Every row gives one point. The window is the flat piece filled in between its corners: a triangle in 3 columns, a solid with four corners in 4, and so on. A path goes straight from each point to the next, and from the last back to the first. After which points does the path pass through the window?

Window (4 x 4):
[[ 30  50  -9 -28]
 [-33 -32  -5  26]
 [-51 -20  17   2]
 [ -1 -10  24 -13]]
Path:
(1): [-6 -4 29 -2]
(2): [  1 -18   7 -27]
(3): [-38 -37 -14  -4]
(4): [-2  0 30 35]
(5): [-4 31 -2 12]
(6): [ -2  -3 -26 -32]
(7): [ 34  33 -12 -49]
(8): [32 60  0  7]
Through the window after points: 1, 3

Window:
[[ 20 -20 -23 -31  -4  15]
 [ -2  31   8 -43  17  21]
 [ 60   5  37  56  49 -37]
 [ 10 -39  25 -14 -42  -2]
 [  1  44 -10 -36 -34  -1]
 [-27  18  -6 -16 -13 -10]]
Path:
(1): [ 22 -10 -10   0  -5   9]
(2): [ 31 -19  12 -37  15 -47]
(3): [ 15  23  -1 -24   5 -16]
(4): [  4  26  -3   4 -10  24]
(5): [ 13 -28  10   9 -37  11]
(6): [ 14 -18   9 -43 -21 -52]
(7): [ 24  12  14 -35  19 -25]
(8): [ 8 27 11 -7 12 17]
Through the window after points: 7

Window, 8 rows:
[[ 14 -17 -26  30 -45  37  15 -26]
 [  5   0 -38  -8  -5  -1  23 -56]
 [ 30  -3  18  19   5  21 -20 -15]
 [ 10 -21 -10  -5   9  -6 -60   3]
 [-27   5 -30   3 -14  31 -39 -11]
 [-37 -45 -20  26  -6 -27 -22   7]
 [  2 -22   2 -35  30  -6  18   4]
 [-15   0   0  -1 -47 -13 -27   7]]
Path:
(1): [-28 -40   7   3 -18 -12 -34 -11]
(2): [-12 -16 -42  27   0 -18  -8  17]
(3): [ -7  -1 -41  34  -7  -4  -9  -6]
(4): [ -5 -33  -2   0 -37  21 -22 -37]
(5): [ 14 -11  10   8 -10  21 -22 -27]
(6): [ 28  10  -5  33  28   6 -16  21]
(7): [ 26   4 -15  16   8  19  -7  -4]
(8): [  4 -15  20   9  -8  14 -37 -20]
(9): [ -2 -17 -10 -14  -7   7 -16 -35]
(10): [  8   6 -45  11  10 -11  14   5]
(11): [ -5   7 -19   6  -7 -17 -20   4]
(12): [-18 -22  -4 -11 -17 -10 -17 -11]
(13): [-20 -27  14 -18  -3   1 -11 -31]
(14): [ 12  -2 -33  15  -5  -1  26  29]
(15): [  5  15 -38  26  -9  -6   2   3]
(16): [-15 -26 -11   5 -39  20 -29 -45]
Through the window after points: 1, 5, 7, 9

Window:
[[-20  -3 -48  24 -18  -1  -9  19  17]
 [ 16 -26  18 -26  25 -17  18 -23 -60]
 [ 19 -17  -4 -24   4  12 -23  -8 -16]
 [ 32  20 -19  -6 -20 -14   4  -1 -23]
 [-18  24 -11  11  26  12   2   0   0]
 [ 36  -9  33 -18  -2  15  31  18 -58]
 [  0   0  11  34   5  11   0 -19 -12]
 [-17  -3   3  33  30  -7   0   0  53]
 [-31   8   0   3 -14  -6 -12  -2  21]]
Path:
(1): [  2   4  -6  15  13 -22 -30  23 -17]
(2): [ 0  0 -5 -9  5  6  6 -3  7]
(3): [ 38   5 -23 -17 -25  23  24 -25  -9]
(4): [ 13  10  13   2   4 -25  -3  26 -41]
(5): [-13  -2 -15  22   5 -10 -24  19  -9]
(6): [  2   0  -6  19  -6  19  28 -28  21]
(7): [-4 -2 -9  7  0  2 13 -3 11]
(8): [ -7  20  16  28  24 -22 -18  19 -10]
(9): [  3  13  -2  10  -3  -3 -13  14  -9]
(10): [  5   0 -15   2 -11  13  23  -6  -6]
(11): [ 12  -5  -2 -14   2  -5  16 -17 -23]
(12): [ 15  -4   7  -3  11 -10   1   5 -41]
Through the window after points: 3, 5, 11

Window, 12 rows:
[[ -3   2  33 -30   5 -31 -33   4  28 -13 -27  41]
 [-31 -27  29  -6  26 -59  10  16 -40   4  -6 -11]
 [  1 -38  27 -30   7 -48  -3 -35 -52  42   8 -19]
 [-22 -12 -10   3 -33  15  -5  22  17   1  19 -18]
 [  6   0  24 -12 -18  32 -17  16 -21 -26  40 -22]
 [ -2  39   6 -30   5 -16 -13   8  15  -8  33  55]
 [ 18 -25   0  33 -43 -12   5  31 -45  11 -18 -28]
 [ 30 -25   4 -28  19  17   2   8  13 -18  57  15]
 [-16 -17   8   9 -32  38  20  40 -33  17 -32 -10]
 [-17 -18   6  42 -48  26  28   0 -27 -18 -23 -11]
 [ 19  34   8   0  38  26 -44  -4  40  -3  37  34]
 [ -9  32 -18 -34  24 -33 -20  -2   9 -20 -44  23]]
Path:
(1): [-17 -20   1  17 -11   0 -10   3 -31   4  -8  13]
(2): [  7   4  35  -4 -13 -20  41  24   8 -22   2 -45]
(3): [  5  -6  11 -12 -14 -11  16  16 -22  -6   3 -18]
(4): [-13 -55   8  13  -9  -7 -43   2 -27  20   2  19]
(5): [ -9  -5  -9 -19  18  19 -34  25 -34 -38   0  36]
(6): [  0  18  13   1 -18  -2   8  11  25  -4   1 -15]
(7): [ 14 -10  30   2  -7 -16   7  14  11   7  19 -34]
(8): [-16 -31  -6   8 -20  19  -5  13 -60 -12   7  27]
(9): [-15 -36  -1 -12 -15  18 -49   4  -9   6  41  26]
(10): [ 28  34  22 -12   6  -9  24  12  16 -22 -23   1]
(11): [-19  23  32 -12  -8 -27  53  39   3  -5   5 -19]
(12): [-16 -27  11  -2   8 -19 -13   7 -30   4  -3   1]
Through the window after points: 1, 11

Window:
[[ 10  26  -5 -38 -16   8  -5  -8 -14 -15 -20 -12  -4 -12]
 [-21 -20   4  20  53  18 -22   0  15 -23  -6 -12  -4  -5]
 [  8  -9  10 -21   5 -10   1   3 -22 -14   1 -20  -9  30]
 [ 20   9 -12  11  -8   7  11  -3  -6 -19  -1   5 -27   0]
 [-23  -7  12  20 -31  19 -34  17   6  24  26  -5  -1  -5]
 [ -5   4  -8  13  22  11 -12 -28 -29  14 -10  19  39  -6]
 [ 23 -46   8 -10 -22  33  17 -36  -9  18  29   8  41  -4]
 [-24  15  -3  -5  16  -5  21 -37 -23 -11  11  -7  10 -14]
 [  9  13  -7  -5 -18  -2  -8   8  -6 -15  26 -32  24  19]
 [ -3 -30  18  14 -40   3 -16  25  20 -49 -13 -15 -16  54]
 [ 19  -1 -60  -1 -22  18  15 -23 -21  13 -35 -11 -12  -8]
 [-26  -4 -16  32 -16  21   4  52 -12  -9 -20   0 -22 -19]
 [-11  16  16   0  -3  -7 -15  19  27  16  -2 -17  24  22]
 [ -7 -21 -20  -8 -15 -53   4  -6 -28 -24  -1  32  22  -8]]
Path:
(1): [ 25 -10  16  28 -13  -2 -13  -3  -9 -13 -19 -22  11  12]
(2): [ 14   2  -3   4  -9 -11  -1   3 -26   1 -11 -24  -3  -3]
(3): [-43  11 -27  -6  10  25  -6  -5  31 -23  -4  21  -2  19]
(4): [-15   5  -5 -34 -11  13  14   9   2   3  24   4   1  17]
(5): [ 16  -5   7  12   9 -15 -19 -22 -13 -13 -16 -22  14  10]
(6): [ 17  -9  19  18  -6  -3  -5   0  13   7 -15 -16  12 -15]
(7): [-16  -3 -17  -4 -18  19 -14  12 -13 -13  14   2  -7  22]
(8): [-28 -20 -13 -25  -5  15  -3  -5   4  -5  34  29  23   2]
(9): [ 34 -10  10  20 -13  -4  17 -28 -31   3 -16 -25  12  -8]
(10): [ 17  -7  -1  23  -1  -3   0  11 -12 -17  -2 -30  -5   0]
(11): [-28   2  -5 -34  -9  16  -7  -4  -1   0  13  15  17  20]
(12): [  7   3 -25  -4   1  49  -5   8   8 -15  -3  18  -7  13]
(13): [-10  -7  16   4  -1 -18  -1  -4 -14  -9   1 -17   7  -9]
(14): [ 18  -1  14  -1  -6  -8   8 -10 -18 -11 -25 -17  -2 -22]
(15): [-18  19 -36 -25  -7  20 -18  -7 -10  -1   8  16  17  16]
(16): [-30  -7 -17 -23 -10   5  -2  19  10  -4  20  14   3  11]
Through the window after points: 8, 10, 14

Window, 14 rows:
[[ 43  28 -60  19 -22  21  -9  -2  32 -30  42  30 -47 -10]
 [-46  10   4   7   7 -21  39  -3 -59 -20  26  -4  16   3]
 [ -1  -2 -10 -14 -40 -35  -3 -25 -20  -1   7  17  -1  16]
 [ 32  23 -21 -19  30 -17 -17 -22 -11 -10   0   6 -16   2]
 [  5 -12   4  12   5 -14 -18  18 -10 -22  -3   3  35  26]
 [ -2 -12 -36  16  17  -5  20   7  -5   1   2 -10  10  -6]
 [-14  -7  -6  -3  -7  26 -24  -4  10 -22  -3  26  15  27]
 [  2 -25  15  -8  12 -19  -6   9   2  -5  -9  13 -12  20]
 [ -8  -7  24  13  -4 -16 -13  -1 -27  16 -26  49  13 -10]
 [  7 -12  25  27  -3  -4 -20 -12  -6  24  -4   2  13  29]
 [  1 -26   2 -10  -4   7 -39  23   9  16  25  19  13   3]
 [ 27  10  48  38 -26   2  13 -25  51  16   6 -36  36 -12]
 [ 15 -19  17  -4   1  30   3  16 -41 -16 -16  -1 -10 -15]
 [-23 -13  15  11  -1 -20 -20  -9 -21 -15  -9 -16   5   0]]
Path:
(1): [ 10  19  16   3 -23  -1 -22  24  -1  -4 -21  -6  10   8]
(2): [ 10  28 -16   5  -3 -29 -30  26  -7  -2 -32   5  -8  33]
(3): [ -9 -55  30  -3   8  17  10 -21   4 -14  26  18  15  -1]
(4): [ 19 -11   5  10 -14  -2  -3 -10   1 -15  16   8   8   1]
(5): [-15  28 -18  15  15  24 -14  22   1  16 -27  -8 -25  -5]
(6): [-17   8   2  -7   5 -11 -19  19 -17  10 -28 -18  15   9]
(7): [ 16 -36  37  22  -7  -7   2 -32   3  -6  21  27  13   4]
(8): [  2 -35  -1  17  21 -12  -3 -21 -13  -3  18  18  10  22]
Through the window after points: 2, 4, 8
